Every row gives one point. Two turns around zero, p and q, are shown by what they do to some points. Where does a point land after both, in the order given? Backwards means that the second turn is done in reverse. Each puzzle has new turns, and all numbers are rounded.
In the rows, zero is written as 128.

Turn p:
[102 117  83] => [179 136 117]
[180 162 141] => [ 88 155 169]
[115 101 135] => [136 100 118]
[114 132 153] => [109 121 107]
Turn q:
[125 135 143] => [125 118 141]
[174 133 132] => [137 165 154]
[126  77 131] => [175 121 110]
[ 87 166 106] => [ 76 108 106]
Where do these land?
q, then p: [138  86 105] => [137 157 167]
p, then q: [162 127  95] => [132 123 175]
q, then p: [ 88 125 130] => [159 103 131]
p, then q: [134 149 167] => [111  95 103]
p, then q backwards: [156 131 166] => [114 173 135]
p, then q: [ 90 150 105] => [ 99 168 123]

Turn p:
[152  72 100 146 125 141] => [126 108 138  69 100 113]
[ 98 123 141  93 124 104] => [161 159 130 151 128 109]
[120 166 152  99 102  86] => [173 129 112 180 145 138]
[169 110 152 108  96 145] => [160 103 171 115 128 152]
[118 116 124 164 125 124] => [109 111 119 129 103 113]
[ 86 141 146 107 121 130] => [134 164 135 164 120 129]
[138 185  76 153 174 169] => [ 57 143  86 103 162 169]
[142 111 134 154 157 125] => [104 107 134 114 138 101]
Turn q:
[156 116 148 159 146 150] => [174 111 123 106 124 139]
[ 94  67 106 102 131 174] => [107 107  54 121 168 115]
[121  90 106 144 138  81] => [110 116 111 120  79  91]
[128 135  93 110 134 127] => [108 159 117 118 130 123]
[165 186 169 115 113  92] => [146 146 213 144 128 124]
[108 142 140 122 150 143] => [143 140 115 155 137 138]
[123 160 134 144  85 129] => [107 117 163 133 128 165]
Where do these land?
p, then q backwards: [162 171 138 101 122 109] => [118 135 163 122 130 181]
p, then q: [139 126 114 116 165 121] => [132 162 121 144 122 107]
p, then q: [130 108 107 181 114  96] => [ 74 107 117 105 117 100]
q, then p: [ 94 140 137 158 114 188] => [ 80 145 151  78 115 145]
p, then q: [128 124  79 158  83 114] => [ 75 122 120  83 153 130]
q, then p: [104 118 153  95 151 118] => [112  96  95 127 130 103]
q, then p backwards: [138 110 168  87 149 150] => [145 134 149  99 152  78]

Turn p:
[153  97 133 136 133 129 130 105] => [129 129 124 129 156 147 111 101]
[145 127 151 150 135 143 126 143] => [134 128 119 145 157 136 125 151]
[135 131 144 146 106 128 123 111] => [129 142 111 138 138 145 148 120]
[138 104 142 132 117  46  99 178] => [110 168 178 160 163  66 146 113]
[103 105 147 113 117 148 132 114] => [148 146 143 124 112 162 119 127]
[ 88 214 148 147 191 128 149 126] => [ 75  83 133  92 118 142 170 205]
[152 135  95  72 114 148 100 114] => [140 150  90  93  99 101  93 109]
[116 105 107  98 144 141  97 116] => [114 144 131 118 101 129  82 117]
[ 84 123  54 138 114 151  95 127] => [108 113 112 167  51 120 102 110]
[143 152 148 161 120 101 203 137] => [152  80 142 124 168 130 192 130]
[151 116 139 114 117 144 154 138] => [169 124 126 119 145 129 122 127]
Turn q:
[148 155  98 146 132 117 149  86] => [146 124 116 149 141 111 183 143]
[ 69 119 116 116 150 150 123 116] => [ 85 116 127 134 169 105 108 111]
[ 94 112 123 118 154 118 122 148] => [105 110 124 134 128 108  90 129]
[102 146 165 132  77 154  87 166] => [108 195 137  97 110 139  99  88]
[152 147 136 158  68 144 188 152] => [124 190 116 129 118 180 156 177]
[102 105  97 156 109 138 136 118] => [ 75 125 128 131 126 126 155 135]
[125 133  71 114 152 135 112 143] => [114 102  88 164 121 120 125 102]
[178  90 161  73 116  95 112  87] => [183  76 138  57 126 146 136 124]
[135 133 131 131 174 154 115 154] => [136 120 142 172 129 135  97 108]
[142 127 186 113 150  82 140 127] => [179 120 154 102 126 112  96 163]
[161 140 125 152 126 120 124 111] => [152 131 139 138 112 126 162 129]
Where do these land?
q, then p: [171 119 140 174  96 137  95 121] => [179 136 109 107 135 161 171 130]
p, then q backwards: [152 130 135  94 145  95 126  96] => [ 95 123 148 108  93 136 104 106]
p, then q: [103 158 122  98 159 132 110 176] => [127 151 109  97  82 120  84 136]
p, then q: [141  84 144 117 159  99 135 134] => [157 119 167 123 146 105 101 111]
q, then p: [ 84 170 113 175 124 153 161 169] => [ 84 101 119 161  99 117 178 175]
q, then p: [132 139 169 124  98 123 111 153] => [133 159  92 100 117 113 138 142]
p, then q: [ 94 112  93 103 152 105  92  86] => [104 156 126  72 162  99 134  97]
q, then p backwards: [115 113 127 152 144 166 159 108] => [120 118 158 171 152 106 128 136]
p, then q: [159 128 108 117  75 143 162 110] => [152  90 111 130 131 151 184 134]

Turn p:
[152 128 118 152 102 116 161 155  85  87 140] => [144 167 132 135 105 121 180  90 146 102 133]
[115  92 143 177  61 144 139 136  94 148 137] => [182 122 131 191  90 135 154 147 153 106 137]
[129 111 123 113 114 107 167 164 126 123 173] => [ 99 150 112 155 112 138 150 100 171 143 133]
[153 100 131 119 130 172 144 118 134 124 113] => [160 121 106 100 130 112 117 137 160 129 142]
[136 177 138 123 154 147 102 139 149 154 134] => [118 121 170 102 154 164 101 136 125 140 119]
[140 165 129  85 136  80  97 118 160 153  87] => [ 92  96 164 114 139  95  91 110  94 155  89]
[ 88 159  96 126 149 144 114  98 176 151  72] => [128 133 140 106 157 103  96 193  83 165 103]
[140 134 124 124 132 139 130  81 131 112 167] => [135 130  90 124 164 148 123 116 132 105 107]
[161  86 123 160 158 101 155 137 101 116 165] => [114 138 112 149 153 120 164  94 152  98 182]
[112 148 117 102 133 104  55 151 174 121 106] => [ 76 131 160 113 104 120  64 140  91 123 110]
[ 92 136 115  97 152 160 103 100 107 151  95] => [158 115 113 108 131 139  97 145  75 168 136]
[117  99 178 157 115 123 170 138 101  96 146] => [129 112 104 137  98 141 197 130 154 101 144]
Turn q:
[119 150 119 120 165 110 101 100 115 113 182] => [167 145  98 118 158 141 110  79 111 110 130]
[145 140 130 123 131 164 129  94 124  95  93] => [104 148  96 133 121 167 145 156 108 129 116]
[ 91 112 134 127 145 122 130  95  96 140 123] => [117 130 152 121 137 154  98 105  94 142 125]
[129 162 138 159  92 158 113 173 160 157 140] => [141 104 119 172  93  78 135 149 133 105 161]
[114 108 146 126 176 107 179 143 139 147 152] => [164 109 162 132 165 138 131 114 145 178 145]
[115 122 124 152 169  87 120 158 101 129 111] => [137 133 169 145 160 108 138 102 115 132  87]
[110 119 134  96  94 152 120 120 155  76  93] => [ 77 181 102 132 111 135 118 156 151 140 135]
[149 166  88 127  76 123 146 143 143 173  98] => [124 116 149  92  99  85 161 176 114  97 155]
[137 108 131 105 153 113 146 155  73 140 149] => [115  84 138 111 181 124 128  99 131 139 113]
[112  79  85 134 136 173 134  95 165 111 115] => [116 154 109 112  67 151 144 112 124 186 129]
[180 155 165 118  62 137  67 136 172 139 110] => [133 125  88 140  86  97  97 202 160  70 114]
[134 115 144 149 136  90 150 121  94 114 171] => [141 109 153 128 158 162 129  84 152 105 127]
Where do these land?
q, then p: [170 157 164  96  83 133 120 170 124 146  99] => [ 61 163 137 132  82 109 134 138 129 124 167]
q, then p backwards: [148 148 128 124 188  89 135 105 147 126 139] => [140 166 105 143 124 176 146  94 100 138 127]
p, then q: [154 114 148 114 145 153 141 135 113 147  77] => [149  97 126  87 137 127  99 135 169 134 119]
q, then p: [156 126 187  76 119 126 102 153  74 111 126] => [ 88 152 120 103 119 108 100 173  79 126 183]
p, then q backwards: [ 79  91  87 146 124 135 168 113 162 154 171] => [130 152 181 102 145 169 128 153 164  75 106]
q, then p backwards: [170 134 121 101 132 141  96 133 133  92 132] => [122 115 123 116 117 139 158  92 149  91 150]
q, then p: [103 156  86 131 174 114 148 132 121 103 137] => [141 118 121 113 184 143 164 100 118 151 120]
p, then q backwards: [169 121 127 124 103 108 102 141  90 141 108] => [ 98 121 117 171 126 108 113 140 126 157 162]
q, then p: [ 76 129 119 162  79 167 138  78 128 152 156] => [167 133  90 171 103 186 117 115 138  86 100]
p, then q: [ 89 112 119 201 129 151 146 128 152 140 162] => [144 119 120 188 139  95 189 113 143 141 148]
p, then q backwards: [112 121 112 147 145  92 157 109 157  83 121] => [140 162  97 104 115 141 114 160 112  99  94]
p, then q: [109 126 140 114 116 127  83 140 135 139 107] => [ 96 114 128 140 114 114  97 121 137 107 111]

Turn p:
[123 110 152 127 142 124 139 114 179 121 164 114] => [114 146 165 155 151 136  97  98 120 118 145 123]
[122 166 138 117 129 144 103 111 134 131 139 122] => [137 116 145 144 122 101 152 105 146 129 132 120]
[110 102 131 172 117 119 128 145 146 148  94 120] => [147 136 104 128 119 141  88 151 142  88 140 133]
[128 137 103 117 158 140 137 145 123 137 120 145] => [123 107 123 111 120 156 140 113 138 134 112 145]
[115 142 112 110 113 122 122  89 111 122 152 163] => [115  81 153 125 132 106 142 142 112 151 131 112]
[161 140 133 166 141 137 141 154 118 145 122 143] => [148 132 100 135 150 155 132 140 159 145 126 153]
[116 149 133  97 115 137 114 127 110 121 145 150] => [141 107 145 119 130 113 155 121 118 143 112 103]
[127 115 131 160 138  82 148 123 132 124  97 101] => [112 142  87 128 135 113  92 135 117 104 142 159]
[149 134 120 111 126 141 142 150 109 172 126 123] => [122 140 120  93 140 149 160 133 159 128 127 125]
[116  89 112 160 140  98 121 117 147 100 129  90] => [104 144 108 159 107 133  92 127  92 107 158 137]
[144  91 131 105 118 160 108  91 144 108 137  94] => [110 171 176 143  90 120 131 131 115 137 148 121]
[110 139 156  84 126 120  84 105 102 111 146 168] => [161  97 157 107 124  89 144 109  94 162 133 101]
[132 133 119 136 124 142 168 146 108 127  85 133] => [129 133 110 109 128 137 132 157 139 117  87 161]
[149 131 115 150 115 104 138 163 152 128 103 126] => [120 141  84 132 131 139  94 133 152 128 110 123]
[119 142 133 109 118 150 127 140 105 124 162 130] => [137 125 143 133 141 134 170 125 116 131 115 106]
Turn q:
[158 128 115 163 145 145 121 140 157  96 113 112] => [ 85 118 129 130 128 115 120 142 119 161 158  97]
[132 107 166 138  99 136 147 101 113 124 133 151] => [154 151 124 139 119 107  90 108 124 110 148 146]
[149 143 130 118 132  93 115 137 151 126 121 113] => [109 116 141 124 125 133 140 135 118 102 120  92]
[123 127  90 100 159 123 123 105 133 113 151 125] => [126  96 120 163 154 157 131 132 121 141 104 128]
[ 92 163 161 158 135  98 107 107 121 147 124 144] => [161 173 157 128 118 127 141  97 132 135 103  95]
[ 97 124 104 111 100 158 106 149 154  92 132 116] => [ 92 125 130 129 122 114 140 149  87 152 105 168]
[142 138  95 129 123 133 131 126 104 159 130 163] => [141 110 140 122 114 165 134 105 153 134 145 149]
[105 112 145 148  96 148 153 149 146 121 146 120] => [148 133 129 112 115  85 119 154 105 140 137 151]
[155 150 148 136 108 136 160  98 123 148  95 121] => [125 142 159 114 129 123  83 127 167 107 140 123]
[111 103 159 121 138 108 157 130 117 114 118 130] => [148 132  92 116 136 101 109 116 127 112 112 118]
[116 105 155 109 136 148 146 153 117 132 133 167] => [146 121  90 134 105  97 137 111 147 121 128 155]
[126 112  95  96 154 131  98 116 148 136 140 107] => [109 105 130 155 171 144 161 138 120 127 118 135]
[146 143  99 163 113 117 105 149 103 152 111 109] => [116 144 145  84 124 169 146 133 130 138 157 117]
[141 137 132 101 154 117 123 133 104 131 146 115] => [133 127 103 144 129 155 140 145 143 109 117 115]
Where do these land?
q, then p: [119 124 147 138 138 141 127 143  79 122 138 203] => [ 85 104 148 146 124 111 123 179 171 155 141 108]
p, then q: [126 124 137 126 154 135 111 109 136 130 117 117] => [144 132 142 148 113 131 116 116 114 115 132 132]
q, then p: [115 126 136 137 117 148 115 145 128 154 122 113] => [122 118 130 117 161 127 126 111 134 131 105 124]
q, then p backwards: [142 125 132 151 128 143 117 138 134 116 132 105] => [146 108 122 131 109 116 124 111 116 129 140 119]
q, then p backwards: [109 128 134 144 123 151 159  88 144 124 126 165] => [139 144 162 132 146 125 111 105 166 104 116 152]
q, then p backwards: [114 147 117 120 144 148 118 134 142 120 139 117] => [147 140 112 131 113 144 139 120 117 109 135 137]
q, then p: [145 140 106 122 119 115 102 141 101 134 117 120] => [130 126 163 134 120 134 151 131 126 114  99 128]
q, then p: [131 141 145 119 147 130 225  98 137 162 139 104] => [138 180 102 132  98 147  72  75 142 168 147 110]
q, then p backwards: [141 119 140 100 132  92 125 145 145 137 137 118] => [ 81 140 119 128 110 128 132 137 112 137 134 116]
p, then q backwards: [118 131 140 133 147 135 155 143 146 114  94 128] => [105 132 134  95 105 128 143 109 109 124 120 137]
q, then p backwards: [155 123 100 102 122 154 103 119 139 122 130 128] => [129 129  97 148 149 133 154 103 133 125 151 118]
p, then q: [127 107  86 141 136 138 103 141 112 130 135 141] => [131 127 128 117 128 126 126 152 125 135 155 176]
p, then q: [112 114 131 121 106 129 126 120 105 111 131 119] => [132 138 106 103 114 143 120 140 128 119 123 123]
q, then p backwards: [139 143 141 140  77  33 107 128 143 115 134 115] => [ 51  68 134  80 111 132 123 151 126 114 145 117]
